Rows are points. Any point is a mix of the corners, with weights that add up to 1. It lies inside the corners' shape when no weight is negative. Is each point inside? If not, which corners have a negative weight?

Corners:
(1): [ -4  12 -27]
(2): [ -6  39 -14]
(3): [-60  -2  -7]
(4): [ 57 -20  42]
Points:
[-39  24 -29] => outside (4)
[ -9  25 -15] => inside
[ 47 -16  35] => inside
[ 24  26 -13] => outside (3)
[ 2 22 -9] => inside

Corners:
(1): [  7 -27  50 -11 -37   9]
(2): [-19  24 -17   6 -18   2]
(3): [ 15 -44  13 -29  30  48]
(4): [-36 -11  26 -17 -23  -3]
(5): [-14 -11  28  33  10 -19]
(6): [-28  29  11   4   8  23]
(7): [ -7  21  26  28  20 -60]
Points:
[-17   0  10  12  13   0] => outside (1)
[-22  25  28  28  -4 -51] => outside (3)
[-10  -5  14   1  -5   6] => inside
[-20  23  12 -10 -40   3] => outside (3, 5)

Corners:
(1): [  9   1  40  26 -37   4 -30 -60  -4 -43  31]
(2): [ 32 -24  -4  21  -5  -4   8  40   8  18 -13]
(3): [-10  30 -14  -1  -2  -9  13 -32  -3  -7  51]
(4): [-13  -4  11  36 -15 -27 -11 -31  -3 -41  50]
(5): [ 32  30  20 -37  46 -25 -19  50 -40  -7 -12]
(6): [-60  17 -42   3 -56 -16  12  24 -13  29  23]
(7): [ -7   3 -19 -25   0 -44 -15  -5   2   7 -13]
(8): [ 35  -2  30  49  52  19 -47   0  -3 -11  -8]
(9): [-18  26  -2  12  11 -35  39  25 -18  46 -10]
(10): [ -9  32  -1 -34  25 -11  16  53  -4 -27 -38]
(11): [ -3 -17  51  16  -2  -4 -36 -22  39 -19  36]
(12): [-26 -24 -19 -26   4   0  21  27 -35  15  -7]
Points:
[-17   7  -4  -9 -17 -23   5   8  -4  -3  18] => outside (8)
[ 17  28   7   2  12 -28 -17  37 -22  -2 -29] => outside (3, 11, 12)
[ 0 12  2 -5  9 -3 11 23 -6  4 -4] => outside (4, 7)
[  0   0   5   2  -3  -6 -10   4  -3  -9   9] => outside (9)
[  1  -1  14  20 -12 -12 -11 -17  -3 -20  22] => inside
[-19  14  -9  -4 -10 -15  -1  20  -9   4   5] => inside
[ -1  12 -12  -1  10 -28  -2  28   2  13  -2] => outside (1, 12)
[-15   2 -14   9 -17 -14   3   3 -15  11  17] => outside (10, 11)

Corners:
(1): [ 44 -15  20   8  30  22  -5 -10  21  -2  37 -50 -13  47]
(2): [ 52 -16  51  -7 -53  19   8 -59  18 -32  10 -14   1  10]
(3): [ -4 -11 -34  39  28 -17   0  16  -4   4   4   0  -8  12]
(4): [ 15 -23  -8 -39  11  -8   9  46  -7 -22 -16  31  13 -27]
(5): [-23 -25 -39  10 -11  -4   4  28  21   1  10  16 -35 -27]
(6): [ -4 -21 -30 -39 -20 -22  -8  28  17  22 -30  -4 -24 -11]
(7): [ 24   2 -24   8  19  16 -21  28   7   9 -18  15 -17 -24]
(8): [-10 -20 -29 -11 -40   4  37  51 -29   8 -19  -2  10 -40]
(9): [-14 -29  33  -3 -14  11 -13 -17  25  -8   2 -60  26 -22]
(10): [ 41  22  15 -41   0 -25 -14   4  24   5  38 -34   7  13]
(11): [ 19  30   7 -17  46  -4   9   2  12   1 -10  25 -50  25]
(12): [ 31  18   4 -16  23 -20 -35   9 -14 -39  28 -32 -36  22]
(13): [ 14  14 -30 -10  37  25 -30   7  -2 -30  28 -22   2  50]
(14): [-17  -4   7  25 -16  -9   1  44  22 -13 -31  11   5 -15]
(15): [-13 -36  43  -5 -32  26  -7   7 -21  11  -2 -26  42  -9]
Points:
[ 23  -4   1  -5   9  13 -10  -1   8 -15  16 -21  -4  23] => inside
[ 11  -3  12  -1  12   4 -14  -3  15 -15  13 -15  -9   9] => outside (6, 8)
[  9  -7  -1   3  -2   3  -6   8  10  -2   4 -14  -6   1] => outside (4)
[ 16 -10  -8 -16  -6   2 -11   8   1  -7   6 -13   1  -5] => outside (1, 11, 14)
[  6 -13 -13 -10   1  -6  -2  22   7  -3  -2   1  -9  -8] => inside
[  0 -17  12  -9 -24  10  -7   5   5 -16   2 -19  16 -21] => outside (1, 3, 6, 11)
[ 23   8  -8  -1  13   0   3  13   7 -14   8   5 -19  11] => outside (6, 9, 15)
[-21  -3 -48   4  27  -4  -7  45  -2  -8 -15  15 -22 -11] => outside (1, 2, 10, 15)

Corners:
(1): [-37  25  -7   5  23  -7  -5  15 -36 -17  32   4   2  28  30 -41 -38 -31
  17 -33]
(2): [ 48   3  53 -31 -56  37 -35  33   8 -29   0  -5  -3  -2  14 -18 -49 -24
 -13  -9]
(3): [ 26 -16  10 -34 -26  39 -11  10   7 -17 -30  26  40  13  -5 -41 -22  29
  -1   4]
(4): [  8  26  54 -36 -55  -5  -2  -8   7 -41 -19   9  43 -16  35 -25 -10 -21
  24   4]
(5): [-33 -17 -11  20 -11  14  31   2  19  23  28 -12  30  27  18 -14 -21  -6
   0 -38]
(6): [ -6 -10  37 -22  -2 -15 -17   3 -20 -13 -11  42  -1  -2  15 -51  23   7
  33 -16]
(7): [  7   8   5  19 -11 -28 -12 -12 -16  16   4 -24  -3  -2 -10  25  -2 -32
  -5 -11]
(8): [ 10  16 -18   1 -52 -31  38 -15  25 -21  31  34 -13  -9  33 -40 -28  -6
  18 -19]
(9): [-31   7  28 -12 -42  32  38 -17  -9   7  27  28   7  34   3   9 -36 -24
 -34  16]
(10): [-15 -17   8  33  23  -9 -10  46  36 -20 -13   4   7  27 -11   6  18  -1
  -6  -6]
(11): [  8   1 -17 -36 -26  18  30  18 -12  11 -32 -13  24  26  43 -25  32 -12
  21  14]
(12): [-14 -19  27   7  14 -32  -4 -17  15  19  32  -7 -14  16  16 -42 -24  34
 -16  17]
(13): [-14  31 -12 -59 -12 -10 -13  30   9 -20   3  13  38  -7   1 -16  26 -23
 -15 -47]
(14): [-15   4 -29  10 -10  33  -8  35  -1 -26  -2 -24 -11 -26  14  24 -25   6
 -42   4]
(15): [  0  15  31  -2 -16 -16 -10 -15  31  -4  33  28  26  32 -20 -35  25  32
  23  -5]
(16): [  6  25 -12 -15  -2   4  43  -4  28  13 -14  33  17  -9  27   0  25  51
 -34 -15]
(17): [ 18  -7   4  27   3  53   5 -15 -11 -34   9 -51 -14 -11  -4  35   0 -40
 -52  15]
(18): [ 29 -21   7 -13 -38  -4  10   7  -3 -16   6  29  12  16   3 -18  13  44
 -37  -2]
(19): [-32  29  19 -42  10  14  32   9   8 -31 -30 -23   5  14   1  -3   0  35
  -4 -12]
(20): [-15   3  39  32 -60  47 -16 -14  31 -34 -36  22  -8   3  23  -5 -23  -7
 -40  12]
(21): [  2  20  40  14 -23   5  28 -25 -19  30  -6 -30  34 -11  -6 -25  33 -27
 -11  17]
Points:
[ 14   9  13 -23 -30  11  25  -9  10   1   4 -10  26  -3  -6  -5  -4  12
 -24   3] => outside (1, 6, 10, 11, 20)
[-10   4  21 -13 -19   1   7   7  16  -9   2  29  16  11  13 -34  -6  21
  -2  -9] => outside (7, 11, 17)
[ -2   3  13   2 -23   6   6   0   6  -5   4   3   9   5  16 -13  -3  -4
 -14  -4] => outside (3, 19)
[-14   3  10  -9   2   0  19  10  -3 -11  19  -1   6   6  16 -18 -12   0
 -16 -11] => outside (3, 7, 11, 15, 20)
[-11   8  15 -19 -24   4   6  11   6  -7  -1  13  23  14  13 -32  -2   2
   4  -9] => outside (7, 16, 17)
[-15  -6 -18 -21  14 -13   7  15   0 -16  24  15   8   6   3  -4 -19  15
 -20 -29] => outside (2, 11, 15, 20, 21)
[  3   7   5 -14  -4  11   4  23 -11  -7 -15 -14  19   0   3  10   7 -19
 -15 -13] => outside (8, 12, 15, 20)
[-25  29   3 -26 -14   4  36 -13 -11 -10  -6   2  13   6  33 -27  19   7
  -2   3] => outside (2, 3, 5, 7, 10)
